Every row gives one point. Examples show where two turns around zero, p and q, send a point. Where does a point land after both, in the order given? Backwards means that the second turn is done in reverse. Each puzzle has new turns, and all numbers are rounded.

Turn p:
0.029,-0.057,0.007 -> 0.022,-0.051,-0.033
0.004,-0.002,0.035 -> 0.029,-0.009,0.018
0.001,-0.060,-0.025 -> -0.021,-0.052,-0.033
-0.059,0.038,-0.017 -> -0.050,0.030,0.043
0.003,0.050,0.035 -> 0.031,0.041,0.034
0.022,0.032,-0.037 -> -0.011,0.043,-0.030
Turn q:
-0.062,-0.025,-0.029 -> -0.040,0.016,-0.059
0.017,0.022,0.070 -> 0.003,0.032,0.068
0.037,0.038,0.004 -> 0.047,-0.003,0.025
-0.022,-0.042,-0.023 -> -0.037,-0.019,-0.032
0.030,0.008,-0.021 -> 0.027,-0.026,-0.001
Where do these land?
p, then q: 0.013,0.010,0.032 -> 0.015,-0.014,0.030
q, then p backwards: 0.031,-0.058,0.028 -> -0.065,-0.031,0.002
q, then p: -0.016,0.064,-0.064 -> -0.001,0.043,-0.081
p, then q: -0.034,0.015,-0.018 -> -0.012,0.039,-0.005
q, then p: 0.005,-0.031,0.022 -> -0.005,-0.020,0.032

Turn p:
0.056,0.024,0.037,-0.025 -> 0.072,0.002,0.001,-0.023
-0.028,-0.023,-0.021,-0.016 -> -0.038,-0.017,0.010,-0.012
-0.004,-0.043,-0.024,0.042 -> -0.039,-0.007,-0.049,0.014
-0.021,0.054,0.025,0.002 -> 0.023,0.023,0.044,0.032
-0.031,-0.040,0.032,-0.032 -> -0.009,-0.064,0.022,-0.001
0.061,-0.035,0.003,0.021 -> 0.026,-0.009,-0.066,-0.017
-0.033,0.063,-0.052,0.009 -> -0.035,0.072,0.038,0.008
Turn q:
0.010,0.010,-0.056,0.047 -> -0.025,-0.014,0.001,0.069
-0.056,-0.008,0.007,0.031 -> -0.040,-0.048,0.001,-0.018
-0.001,-0.010,-0.029,-0.085 -> 0.009,0.056,-0.068,-0.021
0.016,-0.022,0.024,-0.002 -> 0.033,-0.010,0.005,-0.012
0.030,0.029,0.053,0.010 -> 0.023,0.014,0.060,-0.018
Where do these land?
q, then p: 0.014,0.040,-0.015,0.044 -> 0.009,-0.013,-0.002,0.061
q, then p: -0.050,-0.049,-0.042,-0.031 -> -0.074,0.021,-0.008,-0.041
q, then p backwards: 0.022,0.003,-0.001,-0.013 -> 0.012,0.021,0.003,0.008
q, then p: 0.061,-0.002,-0.014,0.058 -> 0.033,-0.005,-0.060,0.050
q, then p: -0.030,0.000,0.009,-0.073 -> -0.013,0.032,0.050,-0.052
q, then p backwards: 0.008,0.004,0.029,0.056 -> -0.039,0.002,0.036,-0.035
q, then p: -0.025,0.005,0.035,-0.041 -> 0.007,-0.003,0.043,-0.041
